Each wall is flat, endless, passes through zero and stands at right angles to its row. A trip goes straight from one point to another. List the walls that it crosses, first one first.

Walls:
(1): [ -8 -57 -10]
(2): [ 53  50 -44]
(3): [ 37  19 -13]
(4): [33 -6 31]
(5): [-18  36 -21]
Trips:
[-25  26 -29] to [-25 -18 -29] => 1, 2
[-16  14 -15] to [-19 -36  19] => 2, 1, 5, 4
[17 -2 11] to [  8 -47  18] => 1, 2, 3

Walls:
(1): [ 16 -36  11 -13   8   9 -27 -50 -12  -8 -37  -6   1  21]
(2): [  2   5  -9 -20 -15   6  38  23  10 -36  -9 -24 -59 -28]
(3): [ 17 -60  42 -36  40   3 -26 -26 -21 -23   1  59  33 -37]
Trips:
[ 27  11 -30  -8 -22 -26 -26 -18 -14 -25  -7  39  50 -21] to [ 24  28  -2  33  28 -14 -43 -39 -23   2  16 -43  11 -18] => 3
[  7  32  -9 -44   3  -8 -10 -25  21   6   6  12 -24 -18] to [ 22  10   8  18  -4 -26  12   2  29 -32  44 -47 -19   2] => 3
[ 44  -7  -6   9  -7  17  -3  -2  21 -36 -12 -11  27 -15] to [-22  13  48 -15  11  27  -6 -12 -15  28   6  41 -37 -11] => 2

Walls:
(1): [  3 -11  31 -44  10 -29   6 -20  13  -6 -28 -13   0  17 -21  21  27  -7
   2 -16  -8 -32   6 -10   9  16   1 -13 -28  -7  -3 -16  14  40   6   0
   3  18  11  28  -7  22   4 -10   4  19  -8 -18]
(2): [ -4   3  20 -16  16 -39  29   9  -7   8 -41  -8   0  28   0 -13  -4 -34
  25   0   7  -3  29 -18  -3  16  -2   7 -22  16  28  15  11  14  -4  17
   5   1  20 -11   4  23  52   7   0  -1  -6  13]
(3): [ 22  13 -23 -16   0   2 -13   8   7   2 -17  -2   5  -3 -10  -4 -14   6
 -45 -16  41   6  11 -11  -3  -4  13  17  12  28  -5  -4 -27  11  -3   3
 -32  19  23 -20 -14  21 -16 -21 -23  55  16  13]
(4): [ 15  -8 -13 -16  12  -4  18  16   4   3  16  20   4 -16   5  -7  -8  12
  -4 -21 -30  19 -19   3  -3   9  11   8  13  -2 -32  25  14   8  23   1
   7 -12   8  -2  31   4   9  18  -9  35 -10   5]
(5): [-10 -10  -9 -10 -13   4  16  14  16  16  -6  11 -15   4 -21  -2   1   4
  -4  21  17  18  13  14  60   3 -13  -2  -9 -25   7 -12 -19  -1  24  10
 -17  14  -2  32 -32 -28   4   8  21  -9   6  -4]
(6): [-10 -11 -16  13  20  18 -10  21   2   2  11 -28   9   3 -11 -23  21 -14
  17   7  34  -9   0   9  31 -23 -22   8 -11 -16   1  -9  -8 -19  32 -21
 -38  -3 -19 -15   5 -13  10 -10 -11 -16   4 -16]
(7): [ -6   9  12   0  10  17 -14  -3   0 -25 -10 -32  18 -11  12 -14 -27  17
  44  15  20 -16   5  -1  15  19 -25  12  -1  20   7  14 -20   8  24  14
   7  24  -5  32 -26  15  -4  21   4   1 -11  -2]
Trips:
[-10  -7  15  14 -15   7 -10  19  -1   8  -5   7  22  22 -24  15  -8  -9
 -38 -15  -1 -12   3   0   6   8 -24  -2   7 -14  25 -26  12  -7 -18  -6
 -19  -6  -9  26 -42 -19  -7   6  21  16   0  -6] to [-41  18  -7  -3  -9 -17  13 -13  -5  -7  30  -2 -12  20  14  -2  -1 -24
 -13 -15   3  15  -3  -8   7   3   1   2  16  -5  -2  12  22  -6   4 -32
  15  -1  -3  11   8 -13  11   5   5  22  -1   7] => 6, 3, 4, 1, 2, 5
[ 31  11 -10  -7   3  25   3  12  15   3  -4   6 -18  -8  33  16  -5  15
  -1  29  31  23 -27  -8  -1  26  11  17  13  -6   1 -39 -11 -18  -5  -2
   1 -20  14  13 -12  10 -26  27   8 -20  12  15] to [ 30   1 -20 -11   5  15   6  -5   7  28 -25  -6 -20 -25 -13 -19 -10   4
   4 -16 -28   4  -9   6  29  -2  24  40 -10   4  14 -27   7   7  17 -32
 -12  16  13  -9 -12  18   0  20  14 -20 -17  -9] => 4, 6, 1, 2
[  1 -16  -7   4  27 -25   0 -12  17   1  -9 -16 -14  40   7  -1   9   8
   2  14  -9   8 -13 -12  12  11  14  -8  11  -9 -13   4 -10  15   7   3
  42  31 -10  -4 -20 -31  16 -19  22 -24  19  12] to [-30  -9  -1  -7  10 -33   2  -9 -14 -15 -28 -11  13  12  16  -7  30 -13
 -15   9  14  -1  13   5  10   4 -12 -14   6   3  -4 -18   5  -7   5 -32
   8  13 -24 -15  -2   7   9  22  12 -11  26  -7] => 6, 7
